Each row of a before or after table is a point. One or more steps were done to the points. Then noise was added and the rows were shuffled. The steps act on columns, c1 being the first. What was done? A step turns or swaps two columns, mirrors them in a line or flattens them onto one, adds a multiple of one to another, or multiplies or shifts one. Angles are multiples of 10 degrees, from the lower column toward the higher: turns from -170 to 170, lines from 10 to 170 but not 90. Use the fewest steps. Two steps may share a column if one is a turn and the other turns, adds or multiplies; they go together, in the order done. Otherwise the lowest column goes first.
In the rows, 128 means zero.

Before, 13 rows:
[[128 147]
 [137 145]
 [139 109]
 [124 145]
 [ 73  88]
 [ 96 153]
 [152 123]
 [142  82]
 [ 73 145]
 [120 160]
 [ 79  97]
 [ 79 127]
 [109 141]]
After:
[[119 105]
 [105 180]
 [144 130]
 [154 179]
 [ 99 190]
 [161 130]
 [146 144]
 [147 122]
 [136 177]
 [106 122]
 [ 80 123]
 [159 155]
 [144 117]]
Steps: turn c1 and c2 by -100 degrees

Before (13 x 6):
[[151 100 124 146 108  91]
 [120 141 148 138 119 143]
 [158 121 147 150 179 164]
 [167  92 130 120 141 167]
 [185  79  90  89 157 107]
 [139 102 151 131 139 150]
 [166 118 158 131 110 104]
 [100 160 140  75 105 147]
 [140 157 163 122 133 176]
 [179 162 154 134 114 171]
 [128 142 100  80 161 160]
 [185 159 144 122 132 104]
 [167 116 118 145 109  91]]
After (13 x 6):
[[167  96 120 131 143 169]
 [150 104 148 122 107  92]
 [139 101 117 100 138 151]
 [167 119 114  92 109 104]
 [130 142 100 192 159 160]
 [178 161 118  97 113 169]
 [165 114 147 126 108  90]
 [159 122 139  95 178 164]
 [187  80 114 193 155 106]
 [119 145 127  98 119 143]
 [ 99 159  76 147 105 148]
 [184 159 115 113 131 106]
 [140 153 103  93 134 178]]
Steps: turn c3 and c4 by -120 degrees; multiply c4 by 1.3

Before (11 x 12):
[[162 129 108 146 147 154 111 117 126 162 140 163]
 [150 146 138 104 139 143 111 125 137 157  89 157]
 [139 131 151 125 176 122  92 109 134 172 131 135]
 [122 125 124 143 130 150 142 138 123 106  93  65]
 [ 56 130 131 131 101 165 154 149 110 141 150 115]
 [ 72 149 133 160 109 116 160 162  97 145 134 138]
 [ 43 175 168 166 141 139 152 122 138 119 139 166]
 [120  71 150 141 122 134 132 168 163  85 106  73]
 [103 107 147 121 101 130 187 130 110  85 120  88]
 [132 170 136 136 118 117 112  85 162 172 120 151]
 [130  93 160 149  98 155 119 143 101 107 111  87]]
After (11 x 12):
[[ 55 129 130 132 100 157 108 155  69 106 150 118]
 [ 72 150 132 162 109 108 103 171  69 103 135 138]
 [102 106 147 122  99 137  58 131  70 149 119  87]
 [140 132 149 124 175 113 177 100 206  99 131 136]
 [118  69 150 140 123 146 110 179 153 168 105  73]
 [130  90 161 149  97 160 129 148  55 152 109  88]
 [ 43 174 167 169 141 141 100 120 159 130 139 165]
 [150 143 140 104 138 137 153 127 156 108  89 159]
 [121 123 123 144 131 151 109 143 126 145  93  66]
 [162 126 111 146 146 143 155 115 156 103 141 162]
 [130 171 137 135 118 107 158  72 149  95 121 150]]
Steps: add 1.5 times c5 to c9; turn c7 and c10 by -160 degrees; add 0.3 times c10 to c6; multiply c8 by 1.3

Before (9 x 20):
[[135 106 103 123 142  77 167 155 104 107 125  79 106 124 134 131 120 142
   97 156]
 [134 108 200 156 142 169 153 126  99 138 138 143  70 136  93 102  72 166
  127 136]
 [ 97 156 137 110  89 122 155 121 116 116 168  91 160 122 116  66 112 110
  115  98]
 [116 126 173 141 124 175 126  82 106 167 133 150 105 144  90  90  83 199
  174 107]
 [128  56 135 173 151 137  83 185 120 110  75 143 126 117 152 155 153  96
  141 157]
 [ 84  92  87 137 132  84 167 124  90 125 167  82 123  93 115 121 141 114
   85 122]
 [115 101 123 117 127  99 197 155 107 115 102 128 112 116 160 138 147 112
   81 155]
 [ 52 164 177 121  95 131  96 124 146 143 154  85 151 139 114 106 136 132
  129  96]
 [ 52 125 129 106 105 127 147 126 140 101 144  81 167 137 121  97 107 132
   86 126]]
After (9 x 20):
[[126  57 124 126 141 139 140 109 182 157 195 140 131 118 149 126 156  94
  114 154]
 [ 99 154 113 128 155 123 123 117 117  96  78  92  97 123 114 126 109 108
  137  95]
 [136 109  61 129 115 171 109 100 125 137 106 137 185 136  97 130  68 168
  107 136]
 [ 54 124 113 127 162 125 119 141 128 114 106  78  87 137 121 127 109 133
  167 126]
 [137 105 141 129 142  75  91 102 150 148 111  81 149 125 134 128 119 142
  167 156]
 [ 52 164  82 131 125 132 167 147 128  92 122  84 103 139 111 125 134 130
  111  97]
 [115 127 102 128  89 173 130 117  79 114 124 152 152 147  90 128  88 200
   70 106]
 [112 101 117 130 142  98  56  99 149 134 115 128 144 114 160 129 144 110
  176 155]
 [ 86  87 153 129 130  84 115  94 117 130  74  83 132  92 117 126 140 116
  183 127]]
Steps: turn c3 and c19 by -160 degrees; multiply c4 by 0; turn c5 and c10 by 110 degrees; turn c7 and c11 by -150 degrees; mirror c8 and c9 in the line at 50 degrees; multiply c13 by -1; multiply c16 by 0

Before:
[[146 114 139 119 146 125 139 109 111  44 107 157 137 126 151 130 104 117
  118 148 142 107 135 111 134 110 114 101 131 110 129 163  97 111 136 211
  127 142 106 114 178  97 146 149 161 138 151 124]
 [157 119 154 167 129 118 138 139 173 117 167 117 135 127 157 136  86 147
  133  58 149 137 154  81 131 157 118 101 132 135 103 138 126 159 138 114
  149 150 112 132  94 110 150 144 146 133  75 117]
 [138 123  31 104 106 165 126 130 115 166 122 119 134 111 141 106 137 140
  136 136 134 135 103 121 165 125 138 106 135 130 144 143 133 156 141 124
  111 134 123 124  92 153  77 145 128 132 159 133]
 [140 173 152  97 163 114 121 125 113 158 121 119 140 142 161 130 151 122
  137 130 119 120 153 104 142 122 169 131 120 134 106 115  98 155 129 118
  156 123 115 166 116 148 146 149 123 133 135 117]
 [137 120 159 121 114 105 134 132 180 159 146 162 138 114 172 123 131 145
  137 108 145  95 154 121 158 142 109 154 132 116 151 149 138 144 139 112
  137 125 112 168 104 157 145 127 120 152 162 116]
 [140 161 122  91 114 128 142 145 129 152 156 127 131 149 162 113 150 142
   89  99 124 114 150 127 144 131 103 102 124 124 111 121 121 135 107 111
  154 141 122 170 213 158 146 146 131 148 132 119]
 [162 133 159 140 116 101  67 116 107 167  90 118 135 159 168 189  83 155
  126 134 157 134 153 107 141 109 122 130 117 131 108 121  95 157 123 128
  144 117 143 142 120 136 148 132 136 151  80 113]
 [136 218 133 101 106 113 134 143 166 161 163 143 128 115 148 153 131 105
  143 156 155 123 133  97 156 150 108 129 116  93 115 160 152 105 127 170
  146 121 128 137 122   7 143 135 120  67 158 132]
 [151 121 129 118 118 122 139 124 111  80 150 126 129 206 130 122 146 121
  128 147 124 138 147 127 144 135 110 115 207 111 133 127 134 119 142 122
  103 122 112  91  90 153 139 145 151 145 109 118]]
After:
[[163 135 159 113 115 100  68 149 106 167  90 118 136 159 169 191  83 154
  124 133 157 132 152 105 141 112 122 130 118 133 110 122  93 155 120 132
  145 119 143 143 119 135 146 136 136 144 141 138]
 [139 120  34 135 104 163 126 131 116 164 122 119 136 111 140 107 137 139
  137 135 133 137 100 121 164 126 136 109 135 129 146 146 134 157 144 124
  110 134 125 122  94 155  80 143 127 126 221 105]
 [141 173 153 117 164 114 118 133 112 158 122 120 140 143 162 131 155 122
  139 131 120 120 156 102 141 122 170 128 120 130 105 113  96 152 129 118
  157 122 167 117 115 148 145 147 123 133 195  93]
 [159 119 157 118 129 116 140 136 174 117 166 117 136 129 158 137  86 147
  134  59 147 138 156  84 133 157 117  99 130 135 104 137 124 158 140 113
  151 150 133 112  93 111 150 142 144 119 138 169]
 [140 160 124 121 115 130 142 148 131 153 156 126 131 149 160 110 149 143
   89 103 125 111 151 127 144 131 104 100 126 124 110 121 119 136 105 112
  157 142 168 121 214 158 144 145 129 115 192  94]
 [146 111 139 122 146 126 139 133 112  44 107 158 134 127 153 129 102 117
  118 147 144 106 133 111 137 108 110 103 130 110 131 162  94 111 137 215
  129 144 111 105 179  97 146 151 161 150 213 117]
 [134 220 131 133 105 116 134  71 166 162 163 145 128 114 150 152 131 106
  143 158 151 124 131  95 155 149 108 129 117  93 115 161 152 108 130 172
  147 121 136 127 124   8 145 137 118 104 218 101]
 [150 121 129 120 118 121 141 144 108  78 152 123 130 207 130 121 147 122
  126 151 124 138 145 126 144 137 112 114 207 112 133 125 133 119 141 121
  102 123  92 114  90 154 136 147 150 136 170 120]
 [134 119 160 117 112 104 136 155 178 160 146 160 135 115 172 123 131 144
  139 111 141  94 152 118 159 142 108 155 132 115 150 151 135 145 139 114
  139 127 168 116 105 157 146 128 120 127 224 122]]
Steps: swap c4 and c48; turn c8 and c46 by -80 degrees; swap c39 and c40; shift c47 by 60

Before, 11 rows:
[[189 147 150 165  67 146 136 183 142 141 120 154 155 147 106 122 107 120
   84 117 141 129  76 126 120 200 146 113  92  96  63 135 136 140 151 119
  160 182 136 105 160 122 123  80 101 131  78 145 143 180 173 155 114  99
  149 114 145 109  65 115  96 132 128  79]
 [126 115  82 127 143 153 140  91 139 169 141 159 105 107 149 157 117  58
  155 113 147 176 133 182 130 146 106 137  59 122 146 110 135 141  94 131
  174  94 109 135 114 199 151 120 131 157 117 142 149 162 196 175 108 134
  160 145 126 137 105 120 144 197 161 142]
 [160 151 109 123 104 127  66 118 108 135 145 171  97 127  95 129 103 109
  112 106 134 134 160 147 130 179  97 112  96 124 111 131 172  90  97 125
  107 148  61  93 147 120  82 111 157 106 139 146 134 124 127  85 151 114
  117 179 141 104 120 110  95 106 128 123]
 [112 105 101 142 138 140 122 116 105 135 122 138  94  88 168 130 143 154
  139 113 199 141 134 117 164  84  63 137 154 143 162 150 129  68  91 148
  157 109 123 126 124 135 100 125  68 151 109 110 139 131 168  85 120  98
  131 158 119 103 157 124  64 127 112  95]
 [140 127 131 150 138 111  71 161  93 145  80 139 119 130 120 167  91 117
  104 155 205 140  75 149 121 156 143 109 119 160 167 141 108  67 109 121
  116 138 177 114 119 143 100  92  78 122 158 189 106  86 119 173 112 136
  139 163  76  85 117  95 149 140 165  98]
 [138 131 121 142 100 161 111 152 111 124 138 128 148  85 145 144 144  70
  113 177 116 139 135 145  98 128 115 157 121 147 164 123 109 175 123  98
  135 175  96 132  86 145 159 131 118 156 137 106 102 117 126 158 162 105
  148 146 169 138 177  79 139 136 100 111]
 [ 94 134 122 124 123 138  94 189  66 119 110 153 168 130 142 135 159 132
  170 102 142 134 103 140 151 119 105  84 117 140 118 115 127 136  99 101
  121  94 129 113 111 107 125 139 102 134 119 132  98 123 131 118 151 151
  138 131 153 119 168  97 121 122  94 108]
 [137 134 149 141 162 102 103 135 106 100 149 156 131 106 135 138 126 106
  175 153 118 117 104  99 120 157 160 131  38 177 119 146 103 127 146 104
  118 171 103 127 100 132  90 158 122  70 127 146 112  90  96 136 150  53
  147 155 118  99 115 111 153 123  94 121]
 [116  89 136 135 110 126 114 168  91  86 119 154 133 117  89  51 105  98
  133 122 145 113 132 114 108 156  76 168 102  85  61 168 131 129 131 161
  121  84 179 127 130  82  91 169 105  90 116 166 120 129 110 139 115 108
  157 136 140 174 134  83 145 150 104  82]
 [ 95 115 114 138 166 103 123 170  68 204 152 113 154 148  99 118 137  95
  133 117 142 143 134 161 138 144 151 109  78 159 168  98 111 144 147 105
  126 134 114 117 111 128 145 137 223 130 202 163 134 134 144 158 113 107
  180 142 152 146 140 104 114 178 130  41]
 [108 138 136 166 120 181 128 171 122 110 180 140 216 140 150 157 106 124
  166 152 125 151 163  80 105  93 108 130 158 167 115 141 130 131  84 146
  103 193 134 127 138 138 147 150  88 146 154 124 179 174 146 123 165 128
  172 153 132 119 117 102  90 125 196 122]]
After, 11 rows:
[[138 128 120 142 100 161 113 153 111 127 137 126 148 161 145 143 145  68
  130 177 117 139 136 142  96 130 114 157 120 146 162 161 110 173 121  99
  133 174  98 131  87 145 160 129 119 154 137 104 103 120 128 157 163 107
  149 146  86 136 178  81 140 136  98 110]
 [114 107 103 141 138 138 122 116 105 135 121 139  94 189 168 132 142 154
  137 111 198 141 134 117 164  84  65 136 154 146 160 103 126  68  92 147
  157 110 124 126 123 134  99 124  69 151 108 109 137 131 167  85 119  97
  129 160 139 101 157 125  65 126 109  95]
 [ 92 136 119 126 122 138  93 192  66 120 112 153 169 110 142 136 157 131
  177 101 141 131 104 140 152 118 104  85 120 143 117 155 128 135 100 101
  121  95 130 112 112 105 125 139 104 134 120 133 100 124 129 120 154 151
  137 132 120 120 169  98 123 121  95 108]
 [189 146 151 165  65 148 134 182 140 141 119 152 155 121 106 122 108 119
   93 118 141 130  73 127 120 199 146 114  92  94  63 102 137 142 152 119
  162 181 137 106 161 123 123  81 102 130  79 143 143 184 170 154 114  99
  146 115  97 110  65 116  94 132 125  79]
 [116  91 137 133 111 126 111 168  90  88 118 153 134 189  86  47 104  98
  137 121 145 114 132 113 110 155  74 168 103  84  59  46 131 129 130 161
  120  83 178 130 128  83  92 168 103  92 118 166 120 129 107 138 115 108
  159 137 119 177 135  82 146 151 105  84]
 [161 151 107 124 103 129  69 117 107 137 144 171  95 133  93 129 105 108
  119 106 133 133 162 148 129 180  96 113  96 121 110 124 171  96  97 127
  106 148  62  94 148 122  81 111 157 105 140 145 134 126 125  85 152 114
  120 181 109 104 120 111  98 107 126 122]
 [126 116  80 126 145 153 140  91 140 169 142 159 103 125 148 159 116  58
  156 114 149 176 136 184 130 145 107 135  60 119 146 177 137 141  97 131
  174  95 108 135 115 201 151 120 133 160 120 141 152 165 196 176 107 132
  160 146 139 138 103 122 144 198 162 142]
 [109 137 133 166 118 178 128 172 122 112 179 144 216 133 150 159 107 123
  167 151 126 150 163  78 106  93 108 130 161 164 115  94 133 133  85 146
  104 192 132 124 138 138 147 149  88 146 155 126 179 174 145 124 163 127
  171 153 135 121 116 103  89 126 197 119]
 [135 131 147 141 162 101 102 133 107  99 148 155 129 170 137 138 125 106
  170 152 116 120 105 100 116 156 160 132  39 179 119 101 100 128 145 103
  119 170 103 128 100 132  91 160 123  70 128 147 110  94  95 136 152  53
  149 155 153  98 112 109 156 124  92 119]
 [ 94 114 111 139 165 106 123 168  68 206 152 113 156  71  98 117 137  93
  144 119 143 143 138 161 138 144 149 107  79 157 169 183 110 142 149 104
  128 133 114 120 113 125 144 136 225 130 201 163 134 134 145 158 112 107
  182 139 109 147 139 104 115 175 130  43]
 [140 126 131 149 137 110  73 159  90 146  80 142 118 141 120 165  89 116
   91 155 206 137  77 148 119 156 144 111 120 158 169  98 108  68 108 121
  116 138 175 116 118 143 100  92  77 121 156 188 103  88 119 174 112 137
  138 164 169  83 118  93 148 141 167  99]]
Steps: multiply c32 by 2.5; turn c14 and c32 by -150 degrees; mirror c19 and c57 in the line at 10 degrees
